Each row is a point. The last column is the point's height on a tilted bowl or saddle (a function of degree 2), plus a little noise. Along how many of its main directions does it bend up, bend down or stay straight?
In the rows, 128 means zero.

Points, 17 rows:
[[116 177 130  99]
 [143 109 113 111]
 [119 116 162 121]
 [152 110 148 125]
 [ 92 125 125 124]
 [110 126 150 123]
 [ 78  76 109  70]
 [ 82  67 107  55]
 [127 114 114 115]
 [105 120 167 115]
 [155 104 145 125]
 [132 136 137 121]
 [160 123 117 110]
 [137 134 105 109]
 [ 94 127 116 121]
 [ 54 153 126 123]
 [114 131 189  90]]
Directions: 0 up, 2 down, 1 straight

Points:
[[110 111 106 115]
 [122  93 144 154]
 [142 183 125 137]
 [154 188 116 151]
 [107 169 140 131]
 [119 132 146 133]
 [158 112  78 173]
 [125 107 105 128]
 [117  95 175 184]
 [106 151 122 133]
 [162 101 104 170]
 [155  89 150 177]
 [ 79 131 109 112]
 [ 79 118 130 126]
 [134 139 145 129]]
Directions: 2 up, 1 down, 0 straight

Points:
[[122 159 123 114 144]
 [130 136 189 146 161]
 [108 142 168 143 147]
 [ 89 113 166 144 149]
 [177 140 110 142 158]
 [112  80 131 128 152]
 [127 114 165  83 147]
 [180 132 157 127 176]
 [ 80 197 110 132 180]
 [139 107 133 125 145]
 [ 97 164 136  87 145]
 [139 125 126 125 141]
 [109 109 108 131 140]
 [153 117 132 122 149]
 [108 105 160 125 143]
 [111 114 116 143 140]
 [109 148  90 116 146]
 [128  94 176 105 155]
 [170 128 148  89 172]
 [118 116 147  87 142]
 [143 139 148 122 147]
 [ 75  87  81 168 173]
 [116  85 104 174 155]
 [ 90 134 113 113 141]
 [110  94  94  84 162]]
Directions: 3 up, 0 down, 1 straight

Points (26 x 5):
[[ 88 135 127 149 106]
 [142 140 119 130 109]
 [103 126 157 104 135]
 [128 152 104 154 123]
 [121 134 145 112 118]
 [162  84 121 111 129]
 [159 120 116  41 191]
 [ 80 193 153 136 148]
 [157 135 127 140 109]
 [181 156 152 147 131]
 [110 141 140 102 126]
 [164  85 159 109 144]
 [109 110 135 113 122]
 [162 121 115 126 109]
 [140  92 132 147 129]
 [109 141 145  52 206]
 [ 92 145 174  69 206]
 [151 168 151 109 135]
 [ 98 128  96 164 123]
 [147 139  82 115 131]
 [115 112 102 106 127]
 [ 95  96 141 133 131]
 [127  79 142 137 145]
 [133 156 112 143 118]
 [113 159 149  99 139]
 [139 140 159 145 119]]
Directions: 3 up, 0 down, 1 straight

Points (27 x 5):
[[147 135 147  99 138]
 [141  88  97 173 149]
 [110  92 146 132 141]
 [162 147 153 102 147]
 [117 164 129 125 130]
 [134 150 107 114 133]
 [159 170 198  93 186]
 [148 115 106  85 158]
 [116 140 131 177 169]
 [116 118 160  99 133]
 [149 158 123 127 133]
 [ 65 137 152 139 147]
 [ 99 145 100 112 145]
 [138 115 117 132 134]
 [110  97  61 146 208]
 [141 152 136  82 142]
 [147 154 109 159 143]
 [105 114 176 114 129]
 [ 83  81 155  98 155]
 [103 153 123 152 152]
 [130 126 160 138 134]
 [128 136 149 169 155]
 [136 143 120 162 146]
 [ 84  89 143 149 167]
 [ 79 154  88 126 160]
 [141  79 141 117 133]
 [135 140 155 154 144]]
Directions: 2 up, 1 down, 1 straight

Points:
[[123 170 116 106 132 132 135]
 [115 107 131 106 161  83 154]
 [ 93 154 174 103 131 145 146]
 [ 78 188 132 112 142 111 161]
 [120 103 121 154 123 157 140]
 [119 104 158 111 128 149 137]
 [103 176 126  86 161 130 154]
 [120  89 113 140 120 132 140]
 [160 119 184 138 167 116 162]
 [143 129 139 145 122 103 133]
 [109 137 197 158 109 166 167]
 [117 112 156 142 130 137 135]
 [163 116 112  98 123 137 134]
 [120 132 168 138  89  89 145]
 [128 124 114 120 103 134 126]
 [162  85  80 132  69 150 174]
 [144 112 170 162 168 164 164]
 [128 133 123  87 123 168 136]
 [ 87 125 115 160  86 111 157]
 [ 79 161 101 166 169 108 176]
 [144 118 121 143 181  93 157]
 [ 89 113 127 142 124 143 141]
 [134 133 148  93 147 120 133]
 [131 165 121  99 132 101 137]
 [138 110 120 136  75 118 141]
 [134 125 162 133 133 155 134]
 [196 137  78 205 146 143 210]
 [148 139 132 138  90 148 134]
 [ 64 102 114 149 136 115 169]
 [114 119 118 149 122 108 136]
 [161 129 188 110 122 120 145]
 [132 118 103 177 132 148 149]
 [127 110 157 161 123 154 144]
 [111 159 177 168 104 144 159]
 [ 65 141  78 129 148  75 187]
 [146 137 141 163 151 118 143]
 [171 117 158 110  85 193 162]
 [128 103 179 146 105 119 147]
 [116 127 147 116 132  76 142]
 [109 146 110 153 156  92 152]
 [123 164 134 144 127 158 139]
 [ 81 132 124 102 196 150 178]
 [157 127  90 143 148 165 147]
 [119 130 152 144 148 149 137]
 [138 175 133 118 139 148 139]
 [161 105 166 165 134 177 163]
 [175 141 100 106 130 124 143]
 [124 155 168 124  91 131 135]]
Directions: 6 up, 0 down, 0 straight

Points (42 x 7):
[[119  98 148 138  84 139 115]
 [140 158 102 135 138  90 169]
 [131 128 132 168 152 119 113]
 [114 124 125 136 113 102 125]
 [134 134 148 153 132 134 120]
 [132 122 143 112 198 128  69]
 [110  93 133 187 147 101  83]
 [123  95 105 119 156 175  98]
 [152 138 146 104 148 105 120]
 [162 189 125 144 192 115 196]
 [101 140 116  93 119 108 146]
 [121 103 122 113 112 102 139]
 [101  95 168 171 127 119 107]
 [105 168 160  92 152 142 111]
 [135 121 101  95 158 145 107]
 [155  96 107 160 162 152 107]
 [151 144 125 124  99 148 127]
 [110 139 147 114 112 120 125]
 [127 118 138  88 115  90 135]
 [123 152 158 121 101 158 121]
 [174  96 118  90 102  78 131]
 [156 123 117 147 153 104 124]
 [146 120 111 130 142 157 121]
 [105 178 129  80 167 160  74]
 [112 119 140 161 107 108 101]
 [147  98  97 132 105 120 135]
 [133 133 122 125 103 134 120]
 [156 110 157 103 154 195 116]
 [154 175 126 157  77 143 118]
 [138 125 149  71 152  92 108]
 [ 99 105 113 142 130 168 104]
 [141 111 167 102 164 160  95]
 [146 202  96  69  98 112 159]
 [ 85 150 124 121  94 144 109]
 [103 200 160 157 114 150 162]
 [171 171 101 151 133 171 177]
 [116 134 140 175 146 181 109]
 [ 94 154 100 154 151 148 111]
 [127 140 149 172 108 137 107]
 [123  79 115 133 147 133 121]
 [196 178 178 132 106 146 183]
 [114 141 129 124  97 150 111]]
Directions: 3 up, 3 down, 0 straight

Points:
[[ 93 124 144  96 125  86 158 132 171]
 [107 101 107 141 129 155 151 161 145]
 [141 114 187  94  80 137 136 162 160]
 [122 111 126 104  92 117 127 107 139]
 [ 62 174  92 159  63 126 163 117 162]
 [ 94 147 142 166 121  90 120  94 158]
 [121 117 103 133 124 152 155 112 138]
 [111 134 134 139 123 126 166 125 144]
 [ 85 121 122 130  82 154 169 112 146]
 [148 123  86 115 135 130 148 103 153]
 [141 114 111 186 129 138 145 166 160]
 [130 116 114 144  86 145 146  86 143]
 [100 127 125 155 124 158 129 151 132]
 [154 125  72 156 149 142 107 127 160]
 [ 73 123 161 147 138 161 130 164 143]
 [ 84 166 121  96 122 152  94 149 144]
 [127 110 120 177 144 127 173 173 170]
 [122 150 121 139 144 153 153 115 138]
 [168  80 125 147 116 141 117 104 149]
 [159 109 144 110 196  71 119 139 163]
 [141 170 149 124 146 136 163 156 153]
 [116 119 177 146  73 117  84 114 149]
 [ 76 129 123 132  95 185 122  80 149]
 [156 160 126 152 140 154 120 116 138]
 [108  81 164 137 160 175 161 163 153]
 [163 128 130 125 185 118 120 143 138]
 [136 127 159  95  92  79 113 108 159]
 [127 130 140  94 135 149  72  64 153]
 [120 111  95 130 127 102 153  90 162]
 [ 98 180 104  84 112 148 127 171 162]
 [134 123 158 102 110 154  89 149 126]
 [138 185 156  98 121  94  96  84 169]
 [100 116 167 146 162 165 152 138 140]
 [151 157 115 175 130 149 117 145 147]
 [141 101  95 104  97 103 127 142 157]
 [122 120 114 112  55 162  76 170 147]
 [134 121 138 121  94 125 127 108 134]
 [130 147 129  85 175 143 145 108 151]
 [111  85 124 145 152 145 181 118 162]
 [122 114 155 120 172  94 109 121 137]
 [150  87 150 155 126  90 147 115 161]
 [ 93 107 110 188 119 149 116 132 150]
 [145 184 154 115  90  98 136 129 170]
 [ 91 107 161 101 139  59 166 145 200]
 [ 70  95  99 133 133 143 128 147 153]
 [104  87 107 148 115 126 106  97 149]
 [146 121  99 136 137 151 138 143 137]
 [102 164 132 156 127  93 101 103 156]
 [172  61 142 131 151 106 134 150 160]
 [147 127 113  88 122 149 153 153 147]
 [171 192 129  98 147 133 113 111 159]
 [152 145 116  31  92 114 119 116 185]
 [126 150 151 151 167 119 116 133 132]
 [127 180 126 162 133 141 154 100 157]
 [129 136 117 162 134 128 169 163 158]
 [ 90 146 132 157  91 158 107 123 135]
 [116 145 125 103 127 144 121 132 129]
 [123 140  71 152 119 144 122 139 147]
 [116 134 162  82 118 101 109 106 148]
 [142 138 164 166  89  94 131 112 163]]
Directions: 7 up, 0 down, 1 straight

Points, 74 rows:
[[ 99 112 181 132 120 142 138 131 125]
 [ 62  87 115  81 114 188 112 112  82]
 [126 132 158 111 168 100 160 129 110]
 [132 123 122 122 103  99 182 142 123]
 [122  92 143 106 190 139 161 176  78]
 [ 93 120  79 137 139 159 118 119  99]
 [ 70 169 153 119 153 143  44 172  99]
 [174 126 161 138 171  90 119  95 100]
 [136 144 128 148  83 118 134 145 136]
 [ 98 106 116 143 137 157 101 118 113]
 [126 141  91 153 117 133  96 104 118]
 [113 107 147 127 133 111  96 140 121]
 [ 74 161 132 179 130 109 112  88  71]
 [ 92 147 101 134 116 112 114 165 114]
 [143 115  86 117 106 112 107  97 118]
 [166 138 130 175 137  99  90 132 107]
 [123 122  94 128  94 117 109  93 120]
 [140 110 125 174 149 148 121  91 102]
 [141 120 147 112 118 107 159 155 129]
 [116 106 112 126 131 108  57 118 118]
 [177  92 145 116 165 144 146 110  88]
 [118 117 116 132 134 127 125 120 120]
 [140 122 172 136 143 128 164 148 111]
 [138 124  87 107 167 127  76 110 104]
 [147 149 138 139 142 107 149  97 116]
 [116 118 115 171 113 134  64 147 122]
 [ 96 128 118 142 122 120 163  85 102]
 [142 168 140 133  81 142 109 115 135]
 [128  75 116  99 152 115 128  94 109]
 [151  83 109 158 148 131 140 121  97]
 [154 129 154 127  78 144 104 116 139]
 [137 107 149 133 162  91 153 108 111]
 [ 96 159 103 136 126  95 158 144  94]
 [126 120 144 129  91 160 124 118 127]
 [132 135  92 111 121  80 106 131 109]
 [ 94 165 159 153 168 162 135 159  79]
 [138 100 119 133 146 118  96 111 117]
 [ 91 142 109 178 111 140 134  67  80]
 [116 158 142 137  83 103 136 149 133]
 [152  80 114 110 153 127  82 129  90]
 [130 122 108 138 132 177  96 115 102]
 [174 136 121 105 172 163 174 165  77]
 [ 75 112 157 143  43 104 142 140 139]
 [170 128 121 100 117  97 103 158 115]
 [166 139 140  93 117 146 144 125 116]
 [145 133 164 157 176 155 136 122  76]
 [124  80 144 139 150  93 100 148  98]
 [118 127 153 122  69  72 113 133 134]
 [151  92 147 106  96 132 153  81 128]
 [164 104 132 123 141 131 140  85 117]
 [149 146 146 122 140  84 137 136 117]
 [144 101 184 133 108 121 100 107 130]
 [125 115 174 159  99 153 102 123 127]
 [103 152 134 168 125 166 132 119  96]
 [ 95  85 109 138 147  71 115 147  88]
 [110 157 167 125 165 179 141 115  75]
 [117 109 148 145 133  95 126 136 117]
 [ 71 129  95 163 106 136 137 145  96]
 [ 75 102  89 137 100  97 141  96  89]
 [ 96  63 134 161 144 141 179 135  89]
 [153 152 101 119 123  80 137 156 114]
 [137 154 168 121 122 162 135 148 113]
 [110 113 129  99 125 138 108 134 120]
 [116 137 153 168  99 162  94  90 119]
 [ 81 138 114 102  79 146 154 161 119]
 [138 132 156 167 156 109 138 168  87]
 [103  70 172 109 101 137 177 111 130]
 [129 126 149 146  55 106 168 160 141]
 [ 63 109 138 111  95 132 114 159 132]
 [120 179 100 134 119 131 147 110 101]
 [148  99 110 118 112  93 159 127 119]
 [128 150  89 104  81 139 109 123 117]
 [118  89 119 134 163 223  99  76  39]
 [140 157 109 111  66 118 171 112 118]]
Directions: 0 up, 4 down, 4 straight

Points, 60 rows:
[[105 137 155 110  83 104 147 168  91]
 [152 126 149 112 174 107 108 196  97]
 [111 133 162 112 116 137 109 157 115]
 [158 133  86 114 146 121 134 156 111]
 [155 169 114 154 154 121 154 101 102]
 [114 125 151 164 113 148 112 110 118]
 [164  90 124 135  56 148 124 142  94]
 [113  74 138 115 108 101 130 154 110]
 [ 91  97 160 136  97  90 118 153  94]
 [132  91 118 115 106 108 132 112 117]
 [111 165 119 160 132 120 162 100 102]
 [163 127 105 117  93 188 154 117 103]
 [194 104 119 143  98 126 110 101  92]
 [139 101 127 129 133  95 134 137 125]
 [136 129  93 120 174  72 128 166  99]
 [104 142 113 130 113 132  98 102 119]
 [117 116  96 142  99 140 147  83 117]
 [126 167  97 133  91  84 123  87  80]
 [110 141 122 108 103 111 167 112 105]
 [147 123 132 184 153  98 115 127 118]
 [151 172 165 123  83  99 119  67  65]
 [122  96 177 111 106 123 139 103 102]
 [108 115  83 141 165 170 112 176 104]
 [119  98 108 161 108 137 139  80 112]
 [165 149 130 163 147 113 167 103 102]
 [178 107 130 119 137  91  92 115 102]
 [116 117 109 186 115 142 164 137 113]
 [126 112 113  97  81 118 146  91  99]
 [105 164 112 105 121 161 116 126 122]
 [115 105 118 149 155 115 108 170 116]
 [109 124  91 143 172 109 155 152 115]
 [129  82 111 114 144  95 116 128 119]
 [121 171 135 132 109 121 154 115 105]
 [ 97 162 117  90 123 112 134 142 100]
 [138 166 149  80 130 118 182 124  87]
 [157 107 164 136 111 135  97 150 113]
 [ 83 120 156 119  98 149 153 145 108]
 [128  84 131 136  92  96 123 110 105]
 [ 94 154 156 151 114  90 186 136  82]
 [145  70  98 119 142 157 132 126 119]
 [151 119 110 112 187 124  79 178  86]
 [140 109  75 128 178 106 158 196  97]
 [100 142 121 170 133 139 138 124 118]
 [ 94 137 107 135 161 154 131 164 112]
 [130 133 112 144 142 132 157 136 124]
 [121  94 105 110 118 122  94 157 110]
 [108 141 120  94 201 145 151 113  99]
 [103 149 138 129 139 131 154  91 112]
 [ 71  71 152  84 154 124  90 110  72]
 [123 125 137 125 104 128 133 165 117]
 [204 159 185 108 162 155 163 174  75]
 [159 137 135 145 121 183 136 144 114]
 [120 170 124  96 104 163 100 184  97]
 [112 139 147 134 105 163 119 126 123]
 [146 186 132 148 132 155 133 131 112]
 [201 127 109 178 126 150 165  88  75]
 [169  96 124 113 127 148  90 173  98]
 [169  76 106 112 151  92 137 114 117]
 [156 179 155  97 123 159 104 146 105]
 [114 135 103 122 110 111  89 113 111]]
Directions: 0 up, 6 down, 2 straight

Points:
[[106 149 150 152 133  88 135 106 145]
 [140 107 105 150 138 126 128 169 139]
 [105 135  99 167 117 106 102 119 134]
 [133 161 130  61 123 133 127 124 148]
 [107 136 124 127 140 131 137 113 129]
 [141 139 106 148 124 144 103 156 140]
 [132 123 113 140 147 103  98 159 129]
 [142 168 120 169 101 165 139  82 177]
 [ 75 100 137  98 133 129 140 147 151]
 [163 110 145 157 160  83 153 132 147]
 [171 115 121 166 121 103 111 130 137]
 [174  97 101 134  91 104 107 146 138]
 [109 159 126 170 134 148 115 112 146]
 [126 103 157 177  90 138  87 115 158]
 [139 131 124 139 131 156 174 122 148]
 [150 120 177 125  84 119 113 141 154]
 [155 134 133 112 144 116 129 133 130]
 [101 157 118 131 117 135 138 108 140]
 [162  77 103 110 126 102 159 116 125]
 [143 160 109 127  75  95 148 145 154]
 [119 117 106 150 236 114 150  79 183]
 [103 124 136 142 116 159 149 117 150]
 [150  86  98  60  95 129 134 134 153]
 [ 74 131 113 130 126 114 125 126 134]
 [110 108 156 130 162 125 115 141 131]
 [124 135 136 156 133 134 151 150 143]
 [105  81 140  98 128  83 112  72 145]
 [125 145 163 144 110 119 134 150 147]
 [118 120 128  85 145 118  76 153 129]
 [159 116 122 141 121 120 111 163 135]
 [116 137 109 121 100 129 165  51 167]
 [ 95  29 115 104 113  97 183 138 185]
 [126 134  56  86 104 156 121 110 158]
 [152 115 124 165 119 117 132 118 132]
 [116 122 145 124 102 180  70 108 163]
 [107 202 145 155  59 166  85 146 198]
 [145 136 147 111  99 113 102 145 137]
 [130 126 169  79 100 115 135 109 156]
 [150  79  72 163 138  97 126 134 143]
 [138 167 123 170 189 135 103 180 183]
 [168 148 116 107 172 151 113 165 169]
 [ 84  94 119 111  92 127 108  98 158]
 [122 136  77 149 119 106  95  99 132]
 [149 121 186 112  96 142  89 131 161]
 [120 136 126 115 106 124 137 180 144]
 [ 78 140 133 114  96 106 147 150 156]
 [126 106 123 128 160 143 108  74 134]
 [152  84 116 132 125 133 151 124 128]
 [103 104 118  88 139 110  84  91 127]
 [131 126  87 104 168  84 122 186 154]
 [135 172 147 138 120 140 115 104 149]
 [137  90 107 126 167 143 121 161 143]
 [147  88 168 121 118 134  80 119 143]
 [129 149 136 132 111 159  99 135 141]
 [114 131 139 130 146 177 128 118 149]
 [124 106 152 116 131 154 138  67 154]
 [123 189  85 139 107 106 142 107 157]
 [148 126 127 113 143 207 136 125 176]
 [121 128 137  95  49 150 120 125 179]
 [150 145 129 181 144  95 121  90 151]
 [186 118 122 107 136 141 123 157 149]
 [151 172 129 152 162 132 113 172 168]
 [153 108 173 132 105 108 148 159 147]
 [149  98  86 152 159 181  77 134 173]
 [114 170 132 100 113 142 115  46 166]
 [121 156 122 120  80 133  85 126 143]]
Directions: 7 up, 0 down, 1 straight

Points (71 x 9):
[[ 91 157 171  74 137 108 145 116 118]
 [129 101 178 115 190 118 127  82 117]
 [124 125 163 152  92 188 144 137 106]
 [127 165 127  88 132 126  80  49 193]
 [129  95 173  98 139 131 110 108  92]
 [127 140 117 104 135 125 105 160 148]
 [194 150 124 136 128  95 125 132 166]
 [128 114  96 158 146 162 123 139 123]
 [ 82 148 184 136 112  94 113 178 153]
 [140 140  95 167 130 122 113 122 143]
 [ 82 122 166 116 162 144 148 142 110]
 [ 57 113 121 124 165 145 151  98 120]
 [ 98 162 160 131 123 112 134 160 155]
 [164 141 152 128 131 152 120 129 145]
 [135 108  98 121 149 167 136 163 102]
 [ 97 177 122 110 147 120 109 112 156]
 [ 87 115  99 163 172 131 108 108 106]
 [ 51 111 164 149 133  97 119  81  83]
 [129 105 166 142  85 110 124 117 100]
 [133 180 145 131 135  76 100  97 179]
 [112 133 128 112 117 123 101 135 140]
 [174 120 114 129 121 133 109 111 150]
 [109 115  98  62 141 123 145 138 112]
 [ 74 100 146 143 115 169 122  98  84]
 [100 156  96  99 116  94 129 106 171]
 [175 145  82 153 147 127 130  91 163]
 [ 88 106 142 119  57 137 132  84  80]
 [138 125 127 136 125 132 156 117 125]
 [121 121 124 102 129 135 153 130 117]
 [178  71 109 161 133 141 112 115 102]
 [110 141 105 127 137 158 157  70 149]
 [134 129 123 124 164 144 133 133 125]
 [100 128 115 147  92  94  94 140 155]
 [141 152 118 115 123 160  85 115 164]
 [113 157  84 139 160 133 167 102 149]
 [153 131 101 181 153 122 142 111 120]
 [117 107 121  89 156  71 127 149 137]
 [130 148 109 141 126 109 205 100 140]
 [157  95 132 120 152 151 107 102 120]
 [141 145 102 111 153 138 118  98 158]
 [160  82 155 105 108 141 111  90  97]
 [ 93 116 111 143 119  65 150 119 138]
 [135  94 125 122  92 113 102  67 135]
 [160 153 179 155  96 133 138 195 170]
 [147  45 139 102 128 142 161  73  91]
 [152 111 137 133 137 162 170 149 102]
 [103 183 154 150 103 120 117 108 159]
 [121 121 114 136 138  64 148 137 132]
 [115 166 140  67 118 125 145 158 130]
 [149  83 161 122 189 131 127 116 101]
 [125  99 104 179 130  93 141 190 116]
 [120 129 162  96  91 162 117 151  92]
 [142 171 125 163  84 100 147 164 169]
 [107 141 100 155 186 183 128 126 132]
 [103 161 121 119 147 145 146  64 159]
 [132 130 112 110 148 147 104 167 131]
 [135 114 138 115 131 119  57 116 146]
 [128 123 136  88 144 100 113 125 138]
 [126 138  94 149 173 128 114 134 129]
 [186 145 137 107 117 168 115  82 170]
 [159 150 151 106 111 117 117 104 160]
 [ 85 138 150 121  82 141  97 153 130]
 [141 193  75 128 120 106 121 129 201]
 [158 105  85 148 138  99  84 128 143]
 [117  99 114 122 111  75  83 143 157]
 [157 143 138 109 111 152 111 140 143]
 [137 126 119 129 152 127 119 154 133]
 [164 118 128 140 112 111 137 101 131]
 [182 117  92 111 147  96 153 200 101]
 [130 127 139 103 153 119 106 147 129]
 [122 105 129 168 160 156 113 130 113]]
Directions: 3 up, 3 down, 2 straight
